Every row gives one point. To make a cloud, some directions were put in groups of two or more. Within a group, all points are equally far from the middle, so they leave a hole (a ring in 2 directions, a hollow ball in 3). The other directions are filled evenly. Then the cloud was stretched, turned, moved and blurred a little. How many holes are there, and how many directions does each take, smallest first?

Cloud (14 x 2):
[[ 29 -36]
 [-57  32]
 [ -7  37]
 [ 11 -30]
 [-51  10]
 [ -2  50]
 [  0 -56]
 [  0  35]
 [ 19 -19]
 [-13  69]
 [-29  29]
 [-36   3]
 [ -5  79]
 [ 59  27]]
Holes: 0

Cloud (14 x 2):
[[ 12 -26]
 [ 54 -38]
 [-22 -35]
 [ -5 -22]
 [-48  14]
 [ -8 -63]
 [ 26  43]
 [ -4 -20]
 [-37 -49]
 [-71  20]
 [ 27  42]
 [-60  18]
 [ 20  21]
 [-21 -60]]
Holes: 0

Cloud (19 x 3):
[[ -9  10 -40]
 [-12 -20 -43]
 [ 36  38  -3]
 [-51 -59  -6]
 [-14  61  -9]
 [ 54  -1  16]
 [ 15 -58   5]
 [ 37 -27  44]
 [-20  95   1]
 [ 12  55 -32]
 [ 19  -9 -23]
 [-35 -57  17]
 [-16  52  -6]
 [-48  11  32]
 [ 15  42 -55]
 [ 36 -64  18]
 [ 43 -34  -2]
 [ 35 -78  -6]
 [-16   1 -37]]
Holes: 0

Cloud (21 x 3):
[[ 60 -18   4]
 [-28  19 -64]
 [-42  -4  34]
 [ 54 -37  10]
 [ 52 -18 -31]
 [ 40 -51  28]
 [ 33  -1  44]
 [-64 -36 -22]
 [ -3  18  42]
 [ -6  15  43]
 [-30  45 -14]
 [-64  -4 -35]
 [-37 -35 -58]
 [ 12  49  -6]
 [-47 -32  31]
 [ 19  27  34]
 [ 23 -21  51]
 [-10  40 -53]
 [-15 -24  51]
 [-25 -74   3]
 [-67 -20 -12]]
Holes: 1 (3)

Cloud (32 x 4):
[[ 14  58 -10  -9]
 [-17  -4 -10 -57]
 [-70 -11  -1  60]
 [ 21  30 -10 -33]
 [-72  36  10 -22]
 [-56  -1  59  41]
 [-53   2  -7 -50]
 [ -1 -53 -24  25]
 [-56 -51   9  34]
 [ 24  16  10 -40]
 [-33 -49  40  -7]
 [ 20 -42  30   2]
 [-62  -2  51 -18]
 [-48 -29  49 -15]
 [-73  32   7 -24]
 [  8  -1 -55  -5]
 [ 21 -17 -30  43]
 [-41 -10 -47 -31]
 [ 20  50  32  -8]
 [-61  -1 -35 -31]
 [-24  22  -1  82]
 [-47  69   9   4]
 [-43 -31 -51  -1]
 [ 26 -32  -8  41]
 [ 29   6  44  37]
 [-65 -26  23  52]
 [-31  65  41   3]
 [-61   5  28 -39]
 [ 17 -42  31  -1]
 [ 21  50   5 -18]
 [-59  -5 -40 -26]
 [-64 -22  33  52]]
Holes: 2 (2, 2)

Cloud (26 x 4):
[[ 27 -34  -8 -35]
 [ -2   2  63 -13]
 [-20  38  -6 -43]
 [-31 -16  30  19]
 [-54  33  30  35]
 [-52 -43  52 -28]
 [ 13  46  76  11]
 [ 80 -44   2  -2]
 [-20  29  58 -25]
 [ -5 -51  -1  -5]
 [ 32 -11 -43 -26]
 [-28   0  23  81]
 [ 32 -18 -46 -10]
 [  6 -36  36 -19]
 [ 29  25  50 -31]
 [ 69   8 -15  28]
 [ 29  -4  53  64]
 [  3 -28 -33  -9]
 [ 56  20  79 -28]
 [ -3  61 -14 -11]
 [ 64  74  41  -3]
 [-12  13  50  25]
 [ 16 -26 -62 -30]
 [-34  41 -21  26]
 [ 91 -14 -10  -3]
 [  1   7  31 -10]]
Holes: 0

Cloud (55 x 6):
[[ 34 -30 -34  32 -39 -58]
 [ 31 -46  -2  37  36  22]
 [ 19  45   4  95  43 -39]
 [ 17  46 -43  69  43  -8]
 [ 98  50  24 -12  46 -12]
 [ 62  15 -56  46   6   3]
 [ 78 -22 -26   0   5 -27]
 [ 40   5 -42  -8 -20 -61]
 [-24  43 -30  37 -13 -53]
 [-32  25  37  47  14  15]
 [ 17  21  -4 -42  22 -32]
 [ 63  31 -16 -15  49  41]
 [ 23 -54 -13  -6 -28 -44]
 [  0  63 -21  44 -14  10]
 [  1  34  49  -1  22 -43]
 [ 29  12 -15 -49  -1  -2]
 [ 36 -14  43  48  27  40]
 [ 61  -2  35  -6 -31 -23]
 [-14 -17   9  78 -24 -73]
 [ -3 -24  58   4  -3 -32]
 [ 25  46  20  87  43 -38]
 [ 37 -29  20 -39 -30  -9]
 [ 49 -45 -20  39  14  -7]
 [ 88  15 -19 -11  39  29]
 [ 29  30 -39   9  49  20]
 [ -8  45  33  36   5 -63]
 [  7   5  10  20 -60  22]
 [ 53  45  13   6 -30 -42]
 [-23 -23  45  -6  13 -10]
 [ 43 -33 -31  58 -16 -40]
 [ 16 -22  31  29  52  40]
 [ 25  13  43  81  36  -8]
 [-27   1  54  22  -2 -23]
 [ 57  18 -55  56  -1   5]
 [ 62  26  25 -13 -30 -28]
 [  9 -45  -3  -7 -12  48]
 [ 85  34  15 -33  45 -38]
 [ 16  64 -32  74  24   5]
 [ -5  -4 -28  38 -74 -23]
 [-20 -14  55   5   2 -17]
 [ 88  42  11  33  -4 -11]
 [  4 -37 -27  42 -54 -59]
 [ 39  61  12   4  19  46]
 [-57 -31 -23  72 -28  -9]
 [-21 -55 -29  15 -35   6]
 [ 30  42 -44  61 -18  27]
 [ 43  39   7 -25  16  49]
 [ -7 -25 -32  91 -22  24]
 [ 13  28  23 -39  30 -27]
 [ 53  26  22 -47 -11 -18]
 [ 22  26 -20 -28  29  24]
 [-25  -9  33  57 -18  36]
 [  6  35 -59  33  -6   9]
 [ 91   0 -26  -4  28   4]
 [ 50  60 -14  47   3 -67]]
Holes: 3 (2, 2, 2)
